Every row gives one point. Each copy is the shape, with its points in the same order, turned, moved and blurred by noise. Some copies are also mirrored. Which?
(in the rows, 100 means zero)

Shape, 7 rows:
114 136 34

42 80 141

79 125 110

170 123 91

67 126 41

167 79 97

41 104 116
Copy 1:
185 87 103

48 91 137

103 114 123

148 124 43

157 70 142

121 94 28

80 95 150
Copy 1 is: mirrored
Copy 2 (7 x 3):
93 96 20

76 127 155

86 141 91

163 135 45

64 95 54

178 109 76

60 123 128
Copy 2 is: only turned

Shape (10 x 6):
64 107 87 101 148 130

165 116 125 84 73 51

139 90 64 52 127 32

109 117 95 59 110 33

180 103 106 97 111 59

74 76 69 94 152 52

125 117 82 88 143 21

83 130 64 177 76 123

83 140 16 135 80 125

103 157 111 126 147 125
Copy 1 (10 x 6):
42 78 103 78 105 140

153 145 52 124 106 75

150 90 49 41 131 86

120 123 58 49 110 62

157 117 72 115 142 96

85 55 101 47 120 82

121 101 76 59 148 61

25 59 54 168 102 103

29 53 5 125 110 115

50 133 96 119 143 130
Copy 1 is: only turned
Copy 2, 10 rows:
74 130 85 54 144 120

142 87 154 92 65 53

81 102 90 75 63 15

79 126 126 94 71 48

141 81 121 79 94 34

48 118 67 103 119 59

92 134 102 105 97 19

154 137 66 107 128 156

142 156 40 78 84 146

125 157 122 54 159 112
Copy 2 is: only turned
Copy 3:
61 120 93 108 109 140

170 70 149 78 64 83

181 100 90 44 90 114

147 110 107 46 54 109

181 72 140 88 84 113

125 105 57 74 81 158

181 119 105 65 53 137

91 107 85 190 86 93

107 150 59 161 113 79

90 133 149 145 98 147
Copy 3 is: mirrored
Copy 4:
95 161 101 111 143 100

93 30 123 52 96 89

100 56 71 38 165 56

71 70 100 46 137 47

103 28 103 60 128 113

84 100 78 107 182 50

60 56 81 64 164 72

85 112 63 159 64 113

99 133 17 120 73 97

57 126 108 96 118 149
Copy 4 is: mirrored

Shape (11 x 8):
95 110 148 100 101 30 144 131

58 113 23 134 92 39 104 122

131 104 81 77 24 32 124 66

105 103 60 105 99 26 77 179

59 70 102 89 38 90 34 68

73 86 9 77 157 75 124 136

63 85 127 114 91 64 143 167

40 90 45 128 103 95 66 46

119 23 113 82 119 55 109 98

82 121 94 115 106 85 72 137

163 97 141 153 96 111 165 121
Copy 1 (11 x 8):
145 141 176 97 68 78 113 79

143 41 105 112 46 65 74 132

133 91 134 175 48 154 92 61

190 89 110 62 45 105 69 116

59 98 141 116 49 170 48 147

143 21 98 60 123 74 80 100

152 119 175 87 85 78 125 139

39 48 96 113 60 96 64 136

99 83 154 55 71 145 131 67

124 125 105 81 72 91 69 134

123 167 99 115 90 99 193 93
Copy 1 is: mirrored
Copy 2, 11 rows:
156 97 52 80 88 50 142 125

43 113 95 85 49 52 89 153

123 129 96 66 37 96 91 42

98 55 56 110 50 46 62 147

36 63 83 104 80 136 143 55

76 62 143 58 102 52 64 174

134 70 71 86 67 65 161 166

5 111 127 99 111 93 126 106

129 44 129 105 101 47 133 77

83 78 62 119 104 93 107 143

191 134 114 150 92 97 139 136
Copy 2 is: mirrored
Copy 3, 11 rows:
38 83 110 78 38 50 109 91

105 68 39 110 80 87 89 22

129 132 88 29 30 99 106 77

113 26 63 83 93 35 105 72

137 72 52 90 34 155 56 138

78 58 83 88 156 90 48 28

59 43 129 119 40 60 78 74

97 86 27 117 88 179 65 72

67 42 120 32 79 130 101 102

92 66 68 128 87 77 92 105

67 104 175 118 66 103 164 95
Copy 3 is: mirrored
Copy 4 (11 x 8):
140 100 119 96 46 59 148 82

96 133 76 110 98 93 139 193

97 92 160 30 112 88 98 152

137 69 37 74 70 85 140 164

69 74 104 140 139 106 40 128

148 138 41 112 167 73 171 152

110 70 100 135 59 84 190 105

85 161 92 151 141 120 75 153

193 78 131 127 128 101 114 105

98 103 45 116 93 111 114 106

134 106 139 78 65 169 175 52
Copy 4 is: mirrored
